Rows are points. Two turns around zero, p and q, are shown by what they do to some points. Where does a point land after both, in the order given? Backwards means that the second turn is done in reverse. Each puzzle has new turns, and all numbers are rounded.
(in the rows, 128 means zero)

Turn p:
[143 164] => [165 116]
[137  80] => [ 81 115]
[143 124] => [125 113]
[160 112] => [115  95]
[ 57 160] => [154 202]
Turn q:
[ 95 172] => [107 179]
[138  66] => [122  66]
[124 165] => [134 165]
[119  90] => [110  94]
[164 148] => [168 138]
Where do these land?
p, then q: [136 143] => [141 118]
p, then q: [162  97] => [ 92 100]
p, then q: [60 98] => [110 200]
q, then p: [122 177] => [177 126]
p, then q: [161 124] => [118  96]

Turn p:
[125 155 160 121] => [133 170 133 130]
[193 151 135  76] => [116 162  51 146]
[173  77 124 140] => [104  89 111 177]
[ 70 145 104 171] => [127 113 185  77]
[ 79 111 117 132] => [160 105 159 110]
Turn q:
[100 114 153 108] => [101 105 105 113]
[127 111 147  60] => [100 145  86  79]
[190 142 134 163] => [191 134 163 117]
[106 192 115 138] => [ 94 135 187 140]
[118  81  91 171] => [155 121 100 191]
Where do these land?
p, then q backwards: [145 149  69 175] => [ 85 151 179  90]
q, then p backwards: [144 113 173 121] => [108 130  85 112]
p, then q backwards: [ 75 144 134 159] => [157 182 144 135]
q, then p: [161 172 118  89] => [150 188 111 112]
q, then p: [103  98 178 101] => [169  78 107 117]
q, then p: [180  99  79  95] => [ 82 157  89  77]
p, then q: [ 88 122 145 157] => [138  96 129  88]

Turn p:
[111 119 125 115 117 137 112 122] => [117 136 130 121 132 106 111 130]
[110 125 135 123 125  88 134 136] => [154 119 150 111 127 117 137 146]
[123 153 121 114 123 135 116 138] => [132 153 122 122 110 118 127 118]
[150 126 132 123 124 139 136 126] => [112 121 125 128 118 144 126 120]
[155 124 152 125 123 125 133 103] => [108 111 153 144 116 145 126 125]
[124 121  31 128 126 145 122 137] => [125 137  80  92 170  99 147  70]
[142 122 154 125 178 139 129 134] => [122 152 135 139 143 174 127 148]
[126 141 131 126 141 146 140 106] => [105 139 125 146 127 129 146 133]
[108 131 152 118 115 137 142 145] => [127 129 118 120 105 122 120 160]
[130 118 147 183 109  91 117 134] => [176  85 140 157 132 125 113 130]
Turn q:
[135 148 139 157 105 110 151 117] => [144 130 132 151 112 114 137 168]
[ 95 100 133 155 171 140  92 146] => [104 126 132 132 194 110 136  99]
[165 112 134 111 129 135 107 102] => [126 150 124 150 105 139 111  93]
[138 132 124  95 145 140 142 108] => [132 129 100 110 104 125 116 108]
[108 118 103 135 137 108 151 130] => [105  99 111 125 131 126 143 145]
[151 133 118 127 110 142 146 125] => [135 144 125 124 101 139 145 134]
[105 109 140 143 117 125 136 132] => [111 119 150 129 133 108 138 137]
[125 164 123  92 110 143  91 127] => [143 152 134 100 132 157  83 131]
[129 136 138 137 127 110 136 164] => [151 103 144 130 140 134 144 137]
Where do these land?
q, then p: [137 136 136 136 115 122 106 103] => [152 137 122 152 121 123 118 116]
p, then q backwards: [110 118 148 116 148 132 137 146] => [116 156 109 136 107 131 126 127]
q, then p: [148 138 136 133 104 118 132 152] => [120 112 115 137 109 155 114 133]
p, then q: [107  90 105 121 122  94 124 118] => [134  88 121 138 124 118 112  88]
p, then q backwards: [136  98 106 124 148  98 128 111] => [107 117 133 134 136 135 112 173]
q, then p: [102 132 143 143 140 142 138 165] => [122 130 151 109 133 163 146 149]
q, then p backwards: [120 148 122 110 125 136 115 138] => [133 111 128 117 136 122 119 152]
p, then q: [139 125 126 126 148  93 146  92] => [139 115 133 124 114  80 147 114]
p, then q backwards: [137 115 129 115 151 145  80 125] => [123 129 133 123 124 144  73 115]
p, then q backwards: [135 150 143 133 106 181 172 121] => [141 104  85 131 129 106 162  85]
p, then q: [136 157 113 150 102 146 129 139] => [102 142 117 147 110 147 132 154]

Turn p:
[102 123 152 176 113 102 121 103 113  83  97] => [ 92 170 129 164 119 109  94 117 121 159 164]
[141 130 128 139 138 125 113 219 107  98 189] => [125 119 168  69 111 107 161 150  73  90 174]
[102 113  92 147 139 118 110 115 131 211 115] => [147 152  90 117 132 165 156 163 130 181  86]
[ 97 114 140 119 148 123 168 103 114 104 146] => [132  99  92 136 110 129  96 119 129 132 166]
[174 147 121 121 159 122 145 102 121 104 128] => [127 115 117 134 108  81 127 126 168 103 124]
[169 122 120 109 102 183 123 120 104  87 128] => [149 114 183 145 108 112  87 130 135  89 109]
[ 95 169 132 114 143 144 134 117 130 225 105] => [170 128  76 150 140 160 181 106 111 157  73]
[143 121  97 127  54 110 154 174 157  87 113] => [120 119 206 145 178 138 137 149 151 127 177]
[124 133 139 151 150 168 115 138 157 152 164] => [137 147  98 112 138 145 134 146  95  83 110]
[129 108 151 113 161 123 128 124 137 196  99] => [103 106  88 130 126 153 157 126 123 152  73]
[163 128 135 111  74 105 110 120 129  98 146] => [124 124 176 108 166  93  98 115 140 131 131]
[ 97 129 128 108 156 114 114 100 136  91 105] => [111 144 113 127 100 144 109  87 161 133 147]
Turn q:
[ 92 169  99 133 124 144 144  83 129 118 137] => [144 113 111 153 152 116 101 155 152  83 148]
[125 127 113  97 166 142 151  91 140  79 138] => [160 105 147 112 133 138 137 117 141  82 179]
[159 161 110  84 125 124  95 173 141 171 126] => [126 209 143 119 123 165 105 141 124 145 113]
[158  94 144 134  64 137 154 170  98 134  88] => [ 63 116 127  95 106 135 156 135 157 154  72]
[161 137 124  93 150 105 131 118 137 189 130] => [143 186 156 129  95 109 106 125 146 150 143]
[ 95 132 135 122 143 159 118 113 150 143 172] => [147 120 147 156 118 123 103 147  87  98 138]
[114 147 108 113 162 150  95  77 100 122 159] => [157 133  99 114 127 112  99 151 102  94 182]
[123  91 118 176 103 100 151 171 112 113 129] => [ 71 101 128 142 158 121 166 118 126 164 117]
[ 85  93 163 156 106  99 140 159 109  99  89] => [ 84  85  95 145 130 132 156  72 128 137  94]
[112 159 128 155 176 173 137 101 121 108 130] => [174 105  98 152 120 133 151 160 124  98 157]
[120  74 131 177  95 116 121 142 143 107  84] => [103  64 117 127 140 145 133 104 135 180  99]
[192 154 162  97 122  86  99 137 157 153 153] => [166 198 166  95 137 107 122 110 115 152  94]
Where do these land?
q, then p: [137 131 110 100 110 150 192 143 152 103 138] => [ 86 112 118 151 138 149 112 103 106  82 158]
p, then q backwards: [142  97 133 123 131 104 156 173 163 111 135] => [122 100  85 129 116 149 156 136 108  91 144]
q, then p: [115 143 129 112 187 115 115 105 135 174 127] => [153 162 140 112 164  72 124 143 120 124 117]
p, then q: [145 130 127  99 152 108  88 111 149 184  88] => [141 115 129 158  93 159  98 123 197 124 126]
p, then q: [144  66 117 125 158 159 148 150 119 126 129] => [ 76  99 131 116 125 169 132 125 102 127  97]
q, then p: [ 94 146 141 147  79 140 100 114  93 152 120] => [126 169 163 116 100 155 150 135 153 167 141]
p, then q: [107 162 134 158 130  93 112 117  78 156  95] => [115 164 118 159 126  78 111 151 173 150 117]
q, then p: [107 110 150 102 154  93 107  87 131 178 124] => [140 169 137 101 164  85 102 119 135 165 104]
p, then q: [128 145  97 194  75 144 136 115 130  94 148] => [161 182 114 135 167 121 176 134  84 143 113]
p, then q: [152 149 163 164  95 158 145 124 121  92 152] => [138 133  86 115 168 103 163  99  95 142 140]
p, then q: [181 100 101  84 149 128 150 197 138 118 165] => [ 90  96 187  99 107 152 161  71 110  95 120]
q, then p: [ 96 122 130  85 173  98  78  99 125 157 133] => [172 170 139  90 134  74  94 117 131 139 105]
p, then q: [119 140 129 145 115 165 142 166 155  80 129] => [143 105 119 119 155 115 173 138  89  92 122]
q, then p backwards: [124 153 131 155  83 137 123  90 103  68 107] => [163 126 132  99 150 118 156 104 169 165 178]
